Each row of a before or after table is a point. One or more steps were done to the points. Then noise was added and the rows were shuffled. The steps act on how far a point lies along the listed directions, d1 being the first. Write out the steps. A step turns or swaps two directions, mirrors them in a line or flattens them onto one, adds a multiple of one to another, or multiplies one. Angles are multiples of 10 degrees, from the lower direction toward the higher: turns from -170 to 170, lines from 10 to 170 but not 90. Use the fewest steps. Two steps may share a direction if one is a turn and the other turns, adds or multiplies; they go together, in the order done. Otherwise the lowest direction goes first.

Directions:
(1): [ 13  -7 -60]
(2): [ 22 -56  11]
Before:
[[  8  -5 -18]
 [ -3  -8 -20]
 [ -1   3 -40]
 [  1  -6   5]
 [  8 -17  22]
 [ -5  -3 -40]
 [ -4 -14  11]
 [ -1   7   5]
 [  3   9 -24]
 [ 12 -39  44]
 [  5  -8 -16]
 [ -2 -22  23]
 [  9 -13 -33]]
After, 13 rows:
[[ -1   1  28]
 [ -2   0   8]
 [-14  11 -11]
 [-12  31 -16]
 [-10  -7  30]
 [-10  20 -33]
 [ -8  17  -8]
 [ -4  18  -9]
 [  2  12 -23]
 [  7  -6   0]
 [ -9  -3  15]
 [ -9  -1  60]
 [-18  20 -32]]
Steps: mirror d1 and d2 in the line at 150 degrees

Directions:
(1): [ 1 -5 21 10 43  9 51 22]
(2): [-28 -40  17  21 -13  13 -22  39]
(3): [ 27  40  12  -2 -24  -7   0  49]
(4): [-19 -13 -51 -14 -19 -17  32  22]
(5): [ 60 -43  -8  -2  -3   0   1   2]
(6): [  4   5 -14  48  20 -49 -13   2]
Before:
[[ -3   3  -3   3   3  -1 -11  -5]
 [ 13  -3  -1  26  -6 -14 -15   9]
 [ 17  -5  -4   4 -18  -2  -8  29]
 [ 10 -17   2   9  -1   1  -9   8]
 [ 14 -17   9   4   5  -1  11  19]
 [ 24  -5   5   4 -10 -12 -18   9]
 [  4 -21 -10   7   2  -1   2  10]
 [ 12  -8   1   9 -14  -6 -17  18]
 [ 35  30  15  13 -25  -9  -5  57]
 [ 20  15 -38 -19 -12 -18  29 -20]
 [-24   3 -11   6 -10   5   3  20]
 [ -7  -5  -2   5  -6  -6   0   4]
 [ 30   2  -2  -6   0  -1   3   1]
 [  4 -13 -13  16   5  -5  -9   8]]
After (14 x 8):
[[ 24 -12  -3  -2  -8   2 -11   2]
 [ -8 -18  -5  10  -2   2   1  20]
 [  3   7  -8   8 -54 -12 -58   8]
 [  4  -6  10   6 -12  -3  -6  26]
 [ -4  -1   1   5  10  -1  -5  -4]
 [  3 -24   5  11  -9  -7 -28   1]
 [-27  15 -16   3  -9   1   3   5]
 [ 34 -17 -38 -14 -11 -14  26 -12]
 [-12  -3   0   5  -4  -5   2   3]
 [ -6 -16   6  13  -2   4 -12  13]
 [-11 -19   1  32  -7  -8 -28   9]
 [ -8 -14 -10   6 -22   0 -26  10]
 [-15 -18   0  11 -13  -1 -26   5]
 [-12 -16  -6  22   5  -2 -11  20]]
Steps: turn d1 and d3 by 70 degrees; turn d2 and d5 by -40 degrees; add 0.7 times d6 to d2
